Every row gives one point. The window is the flat piece filled in between its corners: a triangle in 3 columns, a solid with four corners in 4, and so on. A path goes straight from each point to the next, and from the last back to the first. After which points does the path pass through the window?

Window, 4 rows:
[[-15 -36  94  11]
 [  0 -22 -15 -14]
 [-60  30  46 -28]
 [ 48  27 -79  31]]
Path:
(1): [ 14 -10 100 -54]
(2): [ 48   7  33 -53]
(3): [-42 -33  -9  24]
(4): [-49 -11 -16  41]
(5): [  9  33  42 -56]
(6): [ -3  16  70 -43]
(7): [-61  -3  45  11]
(8): [-69 -40  54  41]
Through the window after points: 2, 4, 6

Window, 8 rows:
[[ -58   26   51   10   11   -6  -89   57]
 [ -36  -30  -25   -6  -33   11   -2  -31]
 [ -17   26  -58    5   50   29    3  -12]
 [  53  -45   66  -19    3    2   19   25]
 [  -6   39   -7  -10 -121   47    4  -70]
 [ -49    6   55   -3   17    8   53   59]
 [  28  -32  -16   47   55   62   24   -5]
 [ -43   14  -41   39   -5  -35   21   -7]]
Path:
(1): [ -4   9 -20  11 -20  14 -35  76]
(2): [-21 -10  -7  11 -16   9  21  53]
(3): [-42   9  47  30  33  -8  20 -51]
(4): [-60  23   3  24  11  -3   3 -24]
(5): [-26  15 -27  21 -17  17   7  26]
(6): [ -3  10 -13  21 -27  23  16  55]
(7): [-17  13  33  16  25   3  14  -9]
(8): [-36   5  60   1  24  -3 -42  10]
Through the window after points: 8

Window (9 x 9):
[[  17  -48  -63  -90   18  -19  -32  -21   30]
 [  26   77   30   50   11   27  -27   28  -12]
 [  -8   17  -39   74 -121  -62   69  -35    7]
 [  91  -58  -95  -24   26   53   26   20   56]
 [  63  -36   51    8   11   26   -3  -22  -24]
 [ -18  -75   56  -13   74  -74   26   -8   -7]
 [  64  -70  -54  -47  -43   71    2   67   52]
 [ -40   -5   48  -19    5   35   63    6  -27]
 [   4  -84    9   45   18   25   -7  -13  -28]]
Path:
(1): [ 48 -31 -80   4 -33   5  51  41 -25]
(2): [ 33  -5 -31   0  10 -25  18  45 -53]
(3): [ 11 -24  21  14  -4   9   5 -11  35]
(4): [-12 -34 -10 -14  -3 -13 -17 -60  94]
(5): [ 34 -44 -53 -55   0 -10   4  17 -18]
(6): [ 40 -72  -6   4  -5  13  12  36 -75]
(7): [ 12 -38  27  31  24  32  -5 -50  47]
(8): [ 24 -16   9  17 -14  59  -9  12  51]
(9): [ 43 -20 -46  -9 -27  34   7  27 -35]
(10): [  6 -13   6  37   7 -18  41  45 -57]
(11): [  3  -8  47  37 -32  28  17 -63  56]
(12): [ -7 -60  -3   8  29  57   8 -36  69]
(13): [ 41 -67 -18  28   6   6   2  16 -48]
(14): [ 72 -59 -61 -10 -14  -9  22  29 -35]
(15): [ 11 -34  10   7  39  16 -10 -29  89]
(16): [ 14 -13  -1   2 -34  32 -16 -51  73]
Through the window after points: 2, 4, 6, 12

Window (12 x 12):
[[  85  -11    4  -74   29   35  -52   11   17  -75   34  -23]
 [   0   24    9    2  -21  -24   -4  -23   36   22   -6   20]
 [  77  -74   35  -24   29  -35    1   73  -23   16   -9   38]
 [  29  -32  -53   -2  -36   -2  -37  -47    7    6  -27   19]
 [   7  -22    8   23   52  -39  -15   17    1  -83   26   17]
 [ -61  -14   44   -4  -70   16  -60   37  -70  -21    7  -26]
 [  59   -5   92  -66  -36  -17   42 -111  -41  -14   87  -16]
 [   2   25  -24  -20   50  -43   46  -42   -4    6   32   13]
 [ -38  -52   97   14  -54   66   -2  -58  -87  -25  -35   16]
 [  16  -27   -6    6  -63   -4   56   21   -4   65   49   60]
 [ -24  -50  -30  -50  -65   29  -35  -36    3  -28  -27  121]
 [ -37  -68   22   48   54    0  -61   -1   -7   29  -21    5]]
Path:
(1): [ 21 -14  20  -5  -7  -8   2  -9 -38   2  33  47]
(2): [-18 -33  42 -64 -34  10  46 -35  59 -25  -3 -36]
(3): [ -8 -50   6 -65 -38  30  38 -47  38 -29 -19 -22]
(4): [ 37   7  42  31 -11 -22 -54 -13 -86 -20  40  82]
(5): [ 18  34   4  44  37 -11 -30 -35 -52  56  12  65]
(6): [-22 -60  19 -35 -39 -22  30  -6  18 -50   0 -17]
(7): [-32 -52  14 -25 -41  12 -19  11 -14 -17  -2 -34]
(8): [ 10  38  39  28 -13  -9 -59   1 -76 -26  22  60]
Through the window after points: 7

Window:
[[ -36   49 -117  -31  -60  -43    7   -8    3  -17  -30   37   59   31]
 [  18   35   49  -89  -29  -18  -23   19  -10   -2   46  -39   27  -16]
 [ -32   27  -93   54  -81   17   23  -12   41  -56  -51  -52   10   31]
 [ -82   28 -100   -4  -47  -20   30  -99   34  -61   19   12  -50   36]
 [  11   31   46  -24   62   18   34   43  -82   26   33   24   16  -25]
 [  41  -33  -15  -83  -22   13   30   60  -87    2    3   28  -26  -94]
 [  -8  -68  -14  -76   71  -54  -22   66  -31   36   -4  -10  -17  -33]
 [  -5  -20   50  -85   39    6   22   25   -1  -14  -51   41   25  -76]
 [ -40   -3   48  -98  -13   22   12   71  -49   62  -41   20  -35   -9]
 [  52   23   17  -46    5  -18   -8   90   29   48    7   59  -31  -51]
 [ -95 -108  -60    9  -50  -28  -34    5   52  -45   99   73   47   59]
 [ -38   34 -121   16  -56   34  -85  -57    2  -70  -50   24  -12   34]
 [  40  -72   -1  -76   14   18   16  -10    0   58   10   31   15   22]
 [ -26   19  -29   47  -95  -66  -20  -69   -9  -20  -46   14    2   23]]
Path:
(1): [  1  11 -14 -27 -15 -17   1  10 -11 -38  -4  18  -9  29]
(2): [-19  -8 -19 -61 -23 -11 -10  10 -41 -87  -2  60 -24  74]
(3): [-30 -27 -34 -18 -22 -15   0 -11  41  37  37  -7  24 -30]
(4): [-95  -6 -45   0   1  16  22 -30 -36  46  10  -7  43 -71]
(5): [ -6  -3 -12 -38  -7 -16   5  -2 -25 -29 -13  14   1  17]
(6): [ -2  12 -20 -41 -11 -21  15  20 -21 -26 -27   8 -21   8]
(7): [ -8  23 -32 -12 -33  23 -12 -18   4  45 -23 -10  13 -33]
(8): [-49  18 -37 -32 -26  18  -4  -8  -3  85  40  22  33 -78]
(9): [ 10  -9 -19 -25 -13 -22  -8  14  -1 -56 -14  16  -7  21]
(10): [ 49   5   9 -48   1 -36  27  28 -30 -43 -17  50 -35  46]
(11): [-38 -50 -35 -40   8  -6 -15  20   0  30  13   0  21 -27]
(12): [-25   5 -38 -45 -31  -6 -26   4 -16  32  16   2  17 -29]
Through the window after points: 2, 10
